Each row is a point. The points of each table are mixes of a few directions, plus a little noise. Count the directions of each table, and those that both share. Where both have some left over, give the other angles between the two spaces (their principal angles), to ten degrees, smallest first.

First (6 x 3):
[[-13  -4 -13]
 [ 15   4  20]
 [-33 -24  50]
 [ 15  19 -74]
 [ 27  17 -29]
 [-11 -12  45]]
Second, 5 rows:
[[-18 -10  11]
 [  9   5  -5]
 [ 18  10 -10]
 [-63 -36  37]
 [ 55  31 -32]]
Directions: first 2, second 1, shared 1

First, 7 rows:
[[  20   -8  -24   -1   35  -18  -39   40]
 [   4   14   -7   -1    3   -4   49   12]
 [  -9   22   13  -13   14    5  -10    4]
 [ -21   -8    2    7   25  -12    5  -11]
 [  11  -23   26   -1   23   17   15    5]
 [  -9    2  -40   20 -121   -9  -12  -56]
 [   4    1   31  -12   19   20   -9    6]]
Second, 8 rows:
[[  1   3  22 -13   1  17 -65  -2]
 [ 30  -7 -26   8 -31  -4  45  16]
 [  1   6  -4   4 -42   5  33 -17]
 [ 14  -4 -17   5 -33  -2   6   1]
 [-40   9  41  -9  94  -2  19   1]
 [-17  -4 -24  15  15 -27  30  -5]
 [-14   2  24 -12  24   8 -81  -5]
 [ 26  -5 -14   3 -28   3  12  12]]
Directions: first 5, second 4, shared 4

First, 9 rows:
[[-37  34 -23  15  29 -12 -20  41 -21 -44 -36 -25]
 [ 23  -8  11   0 -15  14   1 -13  -8  19   1   6]
 [ 49 -82 -22 -54 -22  27  18 -27  48  62  -3   4]
 [  8 -34 -49 -73 -33  25  57 -51   5  23  12 -13]
 [ 36  -2 -44 -34 -15  13  29 -10  -1  46  -5  13]
 [-38  45  12  39  35 -46 -16  35  13 -34  18  14]
 [ -2 -10  65  35  -4  -7 -19 -14  10  -7  32  14]
 [ -3  34  25  36   6  -5 -19  13 -26 -14  -2   7]
 [-36  23  24  35  20  -9 -31  24 -21 -50 -17 -19]]
Second:
[[  9   2  33  51 -26  -5  42 -19  21   9 -25  21]
 [ -7  28 -15  26  36  64  -5   7   0  -8  28 -52]
 [  4 -13  13 -47 -18 -40  34   0   9 -23 -47  29]
 [-15  -2 -42 -11  -5  16 -34   1  -5 -19  14  -6]
 [ 21 -13  55  24 -18 -48  29 -10   5  40 -16  35]
 [ -2 -14 -17 -16   6 -19 -60   8 -25  29  41   4]
 [ -2  -3   2 -63  -5 -19  47   6  13 -49 -57  10]
 [-28  22 -71  34   9  83 -46  -2   1 -33  40 -44]
 [ 19  -7  41   3  20 -32  -9   8 -17  53  23   3]]
Directions: first 5, second 4, shared 0; angles 30, 70, 80, 90

First:
[[ -33  -67   29   -5   64    2 -121   34   38    7    9  -18    4   11
    -3  -25  -73   38   -1   33]
 [  56   73  -10  -15   -1  -24   64  -46    5  -60  -18   20   -7   -9
   -34   26    5  -16  -23    0]
 [  18   10  -13   -1  -28   39   43    0  -15   -1    0   -2  -16  -13
    -4   15   35  -20   16   -9]
 [  15   -4    3   -8   13   20  -11    5   10  -18   -2   -4  -12   -6
   -17    7  -12    1    3   12]
 [   7   10  -25    2  -13   31   28  -40    0    8   -1    7   -5  -12
    15    4   30  -20   11  -32]
 [   6   58  -41   11  -41  -19   87  -82  -18   14   -8   29   16   -6
    35    6   61  -34   -6  -63]
 [ -22  -12    9   10  -17  -19    1   33  -19   23    6   -6    8    9
    11   -8    8    7    2    5]
 [ -26  -55   45   -4   43  -25  -96   76   17   -2    8  -23    3   19
   -21  -18  -71   44   -8   59]
 [ -23  -13    1   12  -21   -7    6   19  -18   29    6   -4    8    6
    19   -8   17    1    6   -7]]
Second:
[[ 16 -14  16 -58  29   9  16 -15 -53  34  28   6  12 -33  18 -37  35  32
   -4  37]
 [  4 -10  -7 -15   8  10   1  -2 -27   8   2   9  16 -21  -4 -10   6   5
   -5  14]
 [ -3  26  35   9  -6 -25   7  -4  55  -1  16 -28 -45  44  29   9   4   6
   12 -21]
 [  7 -13  -7 -23  12  11   3  -3 -38  12   4  12  20 -27  -4 -16  11  10
   -6  20]
 [  5 -10  -3 -18   9   8   2  -4 -28  10   4   8  13 -20  -1 -12   9   7
   -4  15]
 [ -5 -29 -58  20  -8  30 -20  15 -47 -17 -39  36  56 -45 -51   9 -26 -26
  -14   9]
 [-29  16 -43  99 -49  -8 -31  28  74 -61 -55  -1  -6  42 -44  62 -63 -59
    4 -58]
 [  3  36  65 -13   4 -37  21 -14  64  14  41 -43 -68  58  57  -4  24  26
   18 -17]]
Directions: first 4, second 2, shared 0; angles 80, 80

First, 10 rows:
[[   3   18   31   -7   -5  -17  -62   10  -35   38   -6   -4   -8   16
   -37    2   -4    1  -13  -41  -12   31   73   25  -43    6   -2   16
   -36   -1  -36  -11]
 [   2    2   -7  -11   -4    7   36    0   20  -20    1    0    7   -6
     6    1   -9   -2   16    4    6  -12  -21   -2   11    8   -5   -7
     0    2   -1    8]
 [  -3   -5  -20  -40   -6    9   41   21   38  -46   33   39   23  -19
    28    1   -4   11   37   -4   -5  -19  -35   -9   -3    1    4  -23
     2    1  -21   29]
 [  11   13   24   90    9   10   14  -75  -33   59  -94 -115  -45   29
   -47   -1  -11  -40  -59   49   36    2   -3    5   66   15  -27   37
    17    4   82  -60]
 [   9    8    2   29    1   15   57  -39   12    2  -45  -56  -13    6
   -14    1  -17  -23   -7   30   27  -15  -33   -2   49   18  -20    9
    12    5   41  -20]
 [  -1   -4  -26  -51   -8   13   70   24   55  -66   38   44   29  -25
    36    2   -9   11   52   -2    0  -28  -54  -12    4    7    2  -30
     3    3  -23   36]
 [ -10  -29  -33   -2    7    6   16   12   21  -34   34   37   14  -18
    46   -3   20   14   10   28   -7  -20  -53  -27   13  -23   18  -20
    34   -1   20   19]
 [  -6   -4   10   -8    1  -18  -75   25  -31   22   24   30    1    5
    -5   -1   17   14  -12  -28  -23   25   51    8  -47  -16   14    3
   -13   -5  -29    4]
 [   0    7   12  -18   -4  -11  -36   19  -12   10   13   17    3    4
   -11    1    2    7    2  -29  -12   16   40   12  -34    0    4    3
   -21   -2  -33    5]
 [  -5   -6    8   20    7  -13  -61    3  -34   31    0    2  -10   10
    -7   -2   18    5  -25   -4  -12   18   33    3  -19  -16   10   10
     2   -4    3  -10]]
Second (11 x 32):
[[ -16   -7    8   10  -15   12   51   38   26  -11  -11   -2    4   14
    17   32  -14   -2   15   21    4   -6  -26   -9    2    5  -20   -1
     5   -9  -30   21]
 [ -13   23   49   45  -33   -9   79   36   47   55  -84  -60  -26   73
    24   57  -51  -11    1   12    9   16   11   -4   55   53  -54   53
   -21   -8  -71  -35]
 [  -1    8   21   19   -3   -5   -8    3   -9   28  -26  -23  -13   24
   -14    8  -10   -4   -8   -2    1   12   24    4   -2   11  -15   15
   -12   -4  -13   -9]
 [  -5  -21  -20   20   12    7  -53  -26  -46    0   17    4    0  -37
   -13   -8   38  -13  -46   19    4   -1  -11    7  -10  -42   32   -2
    34    5   60  -14]
 [  16   26   19   -4   -5  -20   13  -13   22   31  -32  -23  -13   30
     7   -5  -25    4    7  -27   -2   10   30    3   37   39  -14   26
   -29    6  -28  -35]
 [  -3   -2    1   -1   -1    2    7    7    5   -4    2    2    2    0
     2    3   -2    0    5    2    0   -1   -4   -2   -3    0   -3   -3
     0   -1   -6    7]
 [  15   12    8  -15   15  -10  -53  -16  -29    9   13    2   -4    5
   -37  -32    3    9    7  -28   -9   11   46    8  -37    0    1  -14
   -25   -2    5   14]
 [   5    4   11  -11   11    0  -43    3  -30    1   15    5   -1    7
   -39  -21    3    9   13  -17   -8    9   36    4  -54   -7   -7  -24
   -22  -10   -4   34]
 [ -11  -42  -79  -55    3   30   60    7   45 -109   88   86   50  -90
    67   -4   36    6   25   33    4  -53 -121  -20   14  -45   51  -47
    63   12   43   37]
 [   6   -6  -15    5   14   -3  -48  -33  -32    6   11    1   -1  -25
   -10  -18   25   -6  -32    1    1    2    4    9    3  -21   27    4
    16    8   45  -23]
 [   6    5   -2  -14    4   -3   -5   -4    2   -5    8    7    2   -2
    -2  -12   -1    6   11  -11   -3   -1    7    0   -5    4    2   -6
    -9    1   -2    5]]
Directions: first 3, second 4, shared 1; angles 30, 50
